Rows are points. Two turns around zero, p and q, are shown by what they do to some points. Where does a point land after both, in the order given? Backwards means that the second turn is done in reverse. Each puzzle has new turns, and all numbers are rounded.

Turn p:
[-19  19 -12] -> [  6  -2 -29]
[ 0  5 28] -> [-9 27  5]
[ 4 18 10] -> [10 18 -4]
[  5   7 -44] -> [ 27 -34 -12]
[ 10 -49  18] -> [-33  -9  41]
Turn q:
[ 27 -24 -21] -> [34  9 23]
[-42   7   0] -> [-21  18 -33]
[ 26 -12  11] -> [ 19 -20  13]
[-11  30   9] -> [-33  -5  -3]
Where do these land?
q, then p: [ 14  18 -28] -> [-7 34 -9]
p, then q: [-28  18 -17] -> [11 33 14]
q, then p: [-20  37  -8] -> [-17   4 -39]
q, then p: [ 17 -25  21] -> [  2 -14  34]
q, then p: [ -9 -28  15] -> [ 19 -23  15]
p, then q backwards: [ 26 -18  18] -> [ 25  15 -22]

Turn p:
[-13  -9 -20  20] -> [ -9 -28  15   1]
[ -4  20 -21 -20] -> [ -3  -6 -21  27]
[ 27 -28  13 -20] -> [ -3  15 -24 -36]
[14 13 40 41] -> [ 40  18  39 -14]
[-24   4 -12 -22] -> [-26   1  -9  22]
Turn q:
[-22 -11 -16 -17] -> [-17  15  -4  25]
[-38 -13 -22  37] -> [-46  29  15 -18]
[19 27 -6  3] -> [23 -7 24 -3]
[ 40  20  12 -10] -> [ 38 -28   6  -1]
[32 -9 13  1] -> [ 10 -32  -8  -9]
[-33 -14  19 -14] -> [ -8  26 -33   7]
Where do these land?
p, then q backwards: [ 16  -6 -37  23] -> [ 45 -11   9   0]
p, then q: [-30 -28  24 -19] -> [14 49 -5  6]
q, then p: [-19 -14  15 -35] -> [ 14 -40   6  14]
p, then q: [21  8 -3 26] -> [  6 -32 -11   2]
p, then q: [  7   4  22 -44] -> [12 21 43 10]
p, then q: [ 4  6 -5 29] -> [  3 -21 -20  -8]
q, then p backwards: [  1  32 -16  20] -> [-7 -4 28 29]

Turn p:
[-21 -34 -49  36  68 -27] -> [-60 -31 -10 -76   1 -16]
[ -7  21  -3   2 -21  -5] -> [ 23 -12 -11  11  -6  -6]
[ 10  20   6 -26  11  -1] -> [-11   2  -8  28  18  -6]
[ 23  -2   7 -19 -23 -11] -> [  3  11  14  29 -16 -12]
[-15 -11  -9 -21  -1   5] -> [ -9 -19  14   8   1  15]
[ 11   2   4  16 -11  28] -> [ 13  21 -12  -3  -9  21]
[ -2   4  44  12 -23  11] -> [41 26 13  3 12  4]
Turn q:
[ 17 -38 -45 -28  23  29] -> [-5 20 47 56 11 -8]
[ 37  -5   3  21 -17  36] -> [ 12  41 -14   6  35  11]
[  7 -30  -5   0 -11 -39] -> [-13 -34 -15  27   5  17]
[-12  10   7 -10 -26  16] -> [ 34  -1  -1 -10   2  -5]
[-31  29   1  -5   9 -13] -> [ -3 -18   6 -28 -22 -21]
[-32  31  -4   5  -5  -9] -> [  4 -20   2 -33  -6 -24]
[ -3  13   3 -20   8  -1] -> [  5   3   2   1 -22 -12]
[-13 -26  33  37  -3  20] -> [  3   8   7 -28  20  49]
[ 30  16   8  -1  22 -39] -> [-36   2 -35  10 -24  -7]
Where do these land?
p, then q: [-23 -30 -37 -21   1  -1] -> [ 30 -12  24   0   5  40]
p, then q: [ 20  40 -11  15  25  16] -> [-18  -9  23   6  16 -45]
q, then p: [ 17  -7  30  45 -19  -8] -> [-36 -19 -23   6   5  38]
p, then q: [-34  -8  29   4  17   4] -> [-12  26  12  10 -34  12]
p, then q: [ -6  -5  11 -15 -23  24] -> [  5  32  -6 -11  15  11]
q, then p backwards: [ 38 -22  13  24   6 -29] -> [ 13  19 -24 -20  28  36]
p, then q: [-16  13  -4 -35  -3  22] -> [-13  20  22 -10  24  20]
q, then p: [  4  19 -31 -17  -3 -27] -> [  1 -16  18 -24 -18 -30]

Turn p:
[ -1  20 -11  14 -17   1  37 -34] -> [ 11 -25   4  -9  24 -14  21 -38]
[ 23   8  23  40  33  20 -25  21] -> [-16 -15   6  44 -38  37  -7   0]
[-24 -13 -12   4   6 -40 -24  26] -> [-19  27 -33  12 -10 -22   8  29]
[-35 -16   4 -26   3  37   6   1] -> [ 34   5  24 -28 -25 -12  -2  16]
[ -5   9   2   5 -42 -39  -1   0] -> [-30  22  -1   4  30 -30   8 -13]
[ 36   5 -18  -3  -4  33  17  30] -> [ 20  21  -3  -4  -7  43 -11 -32]
[ 18  21   5 -11   9  10  23  31] -> [  8   7 -11  -2 -14  12 -32 -31]
[  3 -19   8   1  -3 -14  10 -21] -> [-17 -15   1 -20  11  -2  10   6]
[-15 -16  -2 -24  15  -8 -44 -54] -> [ 10 -26  13   2  30 -10   5  65]
Turn q:
[-32 -13  -5 -16   0   2   2 -14] -> [ -5   1  13 -14  -3   2  -1 -36]
[  5  22  -9 -28  25   7  25  23] -> [ -3 -49  -6  -8 -23  -9   1   7]
[ -6   3  21 -13 -16  15  18  -9] -> [  0   3 -11 -33   2  -3 -17  -3]
[ 36   0 -44  59  -3  18 -13 -14] -> [40  1 18 45 45 25 -5 27]
[  2   3  35  14  58 -20 -33  21] -> [-45   4 -20  57 -25 -16 -12   3]
[-36 -12  20 -17 -14   4 -12  28] -> [  3  16 -28 -11 -22 -18  12 -34]
[  6  24  12   5 -41  -9 -26 -17] -> [  9  41  -7 -14 -10  32   2  19]
[ 10 -41 -31 -22  -1  11  15  -7] -> [ -2 -26  12 -14  39  -2  27 -19]
[ 15  12   1  20  -9 -28  24 -13] -> [  2  12  29  -7   0 -10  -7  35]
Where do these land?
p, then q: [-27  29  15 -10 -33 -17  -3 -22] -> [-41  19  22  19 -22 -18  -2  11]
p, then q: [-33 -35  -8   9  17  -6  28  29] -> [ 25  -4  16 -47 -11   8  34   6]
q, then p: [  6  -7  20  -8  -9  14 -31  39] -> [ 25   7 -30   1  19   2  30 -22]
p, then q: [ 23  -2  17 -12  19  11  32  21] -> [  0   9 -13 -14  15  40  11 -22]
p, then q: [ 25  29 -28  23 -18  41  -2 -18] -> [-12 -10  -2   6  42   0 -50  23]
p, then q: [-23   2  23  16  24   4 -20 -16] -> [ 10  28  -7   2  10 -36  15  -1]
p, then q: [ 16  27 -36 -11   7  17  11 -21] -> [-18 -25   2  20  39  12  -4  18]
p, then q: [-10 -23  12 -15 -34 -32 -27 -26] -> [-19 -14  -3  13 -49 -36  -3 -12]
p, then q: [ 23 -20 -15   9  27 -32  12  16] -> [ 34 -25  15  -1   3  15  14 -31]

Turn p:
[ 55   8 -12 -16   0  20  -2 -21 -15] -> [-17  16 -10 -15 -12 -34  18 -29 -36]
[-14  16 -18 -13   1  14  13 -28  11] -> [  9 -23  -1 -20   4 -15  -3 -27  15]
[-25  19  15  -8   5 -19 -24 -23 -17] -> [  5  24   0 -14  13 -19 -26  11  31]
[ -6  16  13 -10   8  18  -1   1  92] -> [ 42 -11   6  36 -31  26  -4 -62  28]
[-27   8   5 -18  15  27   6   9  -5] -> [ -2 -27  19   6 -14 -18 -21   3  11]
[-28 -35  18  16 -14  15  11   5 -15] -> [-10 -19  27  22  33   4   5  22   2]
[ 62   7   4  36  10 -66  12  19 -21] -> [ -9  59 -19 -32 -24  36  45  36 -23]
[ 12  -8 -24  33  -7  17 -17  11 -11] -> [ 18  -4  -5   1  14   2  -1  12 -45]
[-16 -28  -3 -12   8 -16  -2  10   2] -> [ -7 -11 -18  20   3   3   4  19  17]
[-11  -3   2  -8 -27 -11   3  18 -20] -> [-29  -2  -1  -3  13  16 -17  14  -2]
Turn q:
[ 43 -18   0  10 -20  -2 -23   9 -26] -> [-13  -4   6 -33 -29  24  21  28   3]
[ 45 -11  -5 -16  -8 -10  19 -22 -27] -> [-38  17 -13 -33 -20   9  19 -17   7]
[ -7  -4 -10  27   4 -41  -3 -23  24] -> [ -2  27  31   2  27 -22  11   9  24]
[-13  -8  -7 -32  16  -7  29  28   2] -> [ -8 -21 -19  17   8 -21  21 -23 -25]
[-37 -20   2   1  -8  12   2 -10 -28] -> [ -7 -33 -11  -6  -2 -19 -27   3  21]
[ -5  -6 -15 -41  29   2 -25 -27  15] -> [ 30  25 -42   5  -6 -24  13  -6  17]
[31  6 49 46 -7 13 -3 30 36] -> [ 24   9  49 -24  15  33 -11  16 -51]
[-15  14  34 -24  13   7  -9  31 -32] -> [ 27 -44   1   4 -29   6   2 -29  -9]
[-25   4   5  14 -14   2   5 -32  -6] -> [ -8   4   9  -1   3 -11 -35  -3  24]
[ 10  -4  -8  -3  19  19   8  37 -35] -> [ -5 -42 -21  -3   1  29  19  -6  -9]
[-35  21 -17  26 -38  -5   8 -14  56] -> [-10  35  29  46  24 -21 -39  27  -6]
[ 10  26 -27  -8  13  10  -7  -7  22] -> [  9  30 -19  26   8  17   7   1   2]
Where do these land?
p, then q backwards: [ 13   7 -47   8  10   5  14  -6  -3] -> [ 11 -32  18 -20  17  13  -2  20 -11]
p, then q: [ 11  -5   0  -7  10   6 -51  -9  14] -> [-8 21 21  7  3 28 19 10 31]
q, then p: [ 11  -2  18 -26 -30  -3   1  -8  14] -> [-19  17  -2 -23  18   9 -26   1   2]
q, then p: [-22   5 -20   7  20   2  -1 -19   4] -> [ 34   2 -13   2 -16   4  11  -4   1]
p, then q: [ 27 -16  80  -8  25 -12   9  -6 -37] -> [  7 -12  69  43   8  -3 -26 -39 -25]
q, then p backwards: [ 15  24  -5  13 -12 -14 -15  -6 -23] -> [ -5   8  28  -3   5 -16  23  14  15]
q, then p: [  4   0  25 -39  -1  25 -36  12 -24] -> [-33  -1 -24   1  29   9   6 -26 -38]
q, then p: [ -7 -16  -8   4   0 -38  39  25   8] -> [-3 -5 17 -8  5 -2 21 39 41]
p, then q backwards: [-15 -18 -34  49   5  18  20  15  19] -> [ -1  -2  14  15  29  16 -22  59  -4]
p, then q: [  7 -11  15 -23  -2  46 -36 -27 -13] -> [ 10   7  44 -10   7 -10  20 -12  48]
p, then q: [-10  34  -8  19   0 -28  49  27  32] -> [ -6  10 -43 -12 -23   0 -39  13 -48]
q, then p: [-33  -1 -16   4 -24  -6   6   2   9] -> [21 13 -2 10  7 22 -5 28  6]

Turn p:
[-31  -9  -9  39 -14  14   3   6   8   9   6] -> [-24  20   8  -4   2 -19  35  -4   8  23   2]
[-11 -11  -3 -19 -43  41  -8  10 -37 -30 -22] -> [ 16   4  -6 -18  45  -2 -20 -37 -14  47 -13]
[ 38  -8  -5  -8  15 -17  -8  10  14  31 -13] -> [ -9  -5  27  23   5  13 -20  30  -1 -27   0]
[  3 -18  28  -1   9   1  15 -22   2  10  18] -> [  6   0 -26  -1   6  -9  16  25 -17 -16  10]
[ 14   1  30 -11  -7 -26 -20  13   9   0  30] -> [ -2  13 -27 -11  -6  23 -20  31  22 -10   4]
[ 40  13   4  12 -36  31 -37 -11 -64 -34  17] -> [-14  -3 -23 -51  33  52 -11 -27 -30  15 -45]
[  6   1 -12 -19 -11  36 -39 -31   3 -41 -18] -> [ -9  10 -15 -13   7 -17 -43 -47 -29  -2 -26]
[  7  -7  14 -19  55 -17 -12  22   8  14  25] -> [ 20  26  -2  26 -33  29  -8  30  -7 -22  19]
[-42 -16 -30  18   9 -41  46   6  15  -2 -35] -> [  9 -24  49  -4 -22 -42  22  -3  20  13  48]
[ -7  21   8  16  17  -3  30   8  29   3 -21] -> [ 14 -13  17  15 -26 -30  16  15  16   0 -16]
[ -2  29  -5  -7   7 -24  -5  -8 -12  38 -15] -> [ 10  -9  19  12   9  15  12 -10  28 -38   0]
[-12   3 -19  -2  -2   5  35  -2  24   1  28] -> [-15 -20 -19  25 -20 -12  18   0   4  18  17]
Turn q:
[ -7   2  19  -9   6 -35  14 -42   4 -16   7] -> [ 19 -19  13  19 -42   4   9 -16 -21   6  13]
[  6  10 -28  -3 -22 -20  -4 -40  39   1  -5] -> [ 19  10 -27  20 -41  16  24   5   1 -26 -14]
[ 14 -12  -7  35  13   9 -21  22 -31   6  11] -> [-10  26  22 -13  38   8 -17 -20   7 -13   9]
[-15  39 -17 -20 -10 -10  20  -9  17 -23  21] -> [  5 -36  -9  18  -5  18  45   7  -8   0 -12]
[-22 -35   6  25  17  22  10  -6   2  -7  -3] -> [ -2  22  -4 -18   7 -34   4 -19 -26   7  13]
[-34  -1  16  27 -22  21   4 -21 -39   1 -25] -> [-47   4   7   4  -5 -25  -4   7 -25 -21  40]
[ 37  -1  -6 -21  15   9   7  23 -10 -15 -16] -> [ 23 -24   7 -31  16  -2 -19  11  19  -8  -8]
[ -1  12  28   9 -18   5 -10 -13  23 -13   4] -> [  1  -8 -10  39  -5 -22   0 -10   2  -6  -4]
[ 10 -38  -3 -20   4  27 -25  43 -34  18  16] -> [-10  29  37 -31  34 -12 -13  18  35  23  -5]
[ -8 -33  -2   8  44  14 -58  43 -18  19 -23] -> [-17  38  -6 -44  27  -6 -30 -27  50  25  25]
[ -4  38  12  -5  -4   0  36 -40  17  18   9] -> [ 17 -17 -19  39 -13  15   8  26 -39   3  12]
[ 24  20 -16 -26 -22 -41  27  40  30   8   4] -> [  4 -29 -10  -1  -9  39  -7  15   5   9 -67]
Where do these land?
q, then p: [ -9  -6  10  10 -11   0 -43   4  27   1  24] -> [-18 -14  11  -1 -20 -28  24  -2  19 -23 -18]
q, then p backwards: [ 10  -1   4   8 -20   9 -15  -1 -24  35  10] -> [ 11 -21  -1  -2   3  -6 -27  23  14  27  -2]
q, then p backwards: [ 19 -17   9   2   8  35  -5 -22  33   3  -2] -> [-27  -8  39 -24  11  13   5  -5  17  -2 -12]
p, then q: [ 20  27  30  -1  -3 -32  11   4 -12  20   6] -> [ 19  -7 -16 -25  17 -32  -1  -1   9  -1 -32]
p, then q backwards: [ 38  24  15  19  27 -30  35  42 -23  -3 -25] -> [ 40   5 -14 -63  -8 -27  29  -6 -19  -6  22]
p, then q: [-20 -32  16   4 -21  16  -1  14   4  13  46] -> [-10   5 -19  -7  33  44  23  13 -16  17  -3]
q, then p: [  1   2  -1  32 -15   7 -14  -1 -23 -11   9] -> [ 17   7 -17 -23 -27 -11  11  -7  -4  -4  -3]
p, then q backwards: [-25  -1  23  16 -24  -5  11 -10  -6   2  -6] -> [ -8 -11 -17 -14  13  30 -10  12   6 -18   0]
p, then q backwards: [ 11  24  -9 -35  64 -20  29  -1 -31 -27 -15] -> [ 42  11   8 -10  25 -46  31 -53   4 -25   0]
q, then p: [-20  -7 -28  19   0  18 -10 -33  37   6  13] -> [ -7 -54   7   2 -19  12  22 -18   8   9 -12]
q, then p: [-45  -7 -12  -6 -15  44 -30   2  29  14  -4] -> [ -7 -27  21  26 -36  -2  25 -12  44   6  21]
q, then p: [-13 -30 -20  13 -19  -8 -11   0  13  25   3] -> [ 13 -15   3   5   1  -6   7 -30  33   2 -23]
q, then p: [  6  32 -36 -58  -5 -10  37  13 -13 -48  -9] -> [ 21  -8   5  19  30 -27 -33  40 -37  46  36]
q, then p: [ 26  -7  -2 -23  34 -24   6 -11 -11 -32 -48] -> [-24  -4 -35   0  28   4 -57   8 -17   0  20]
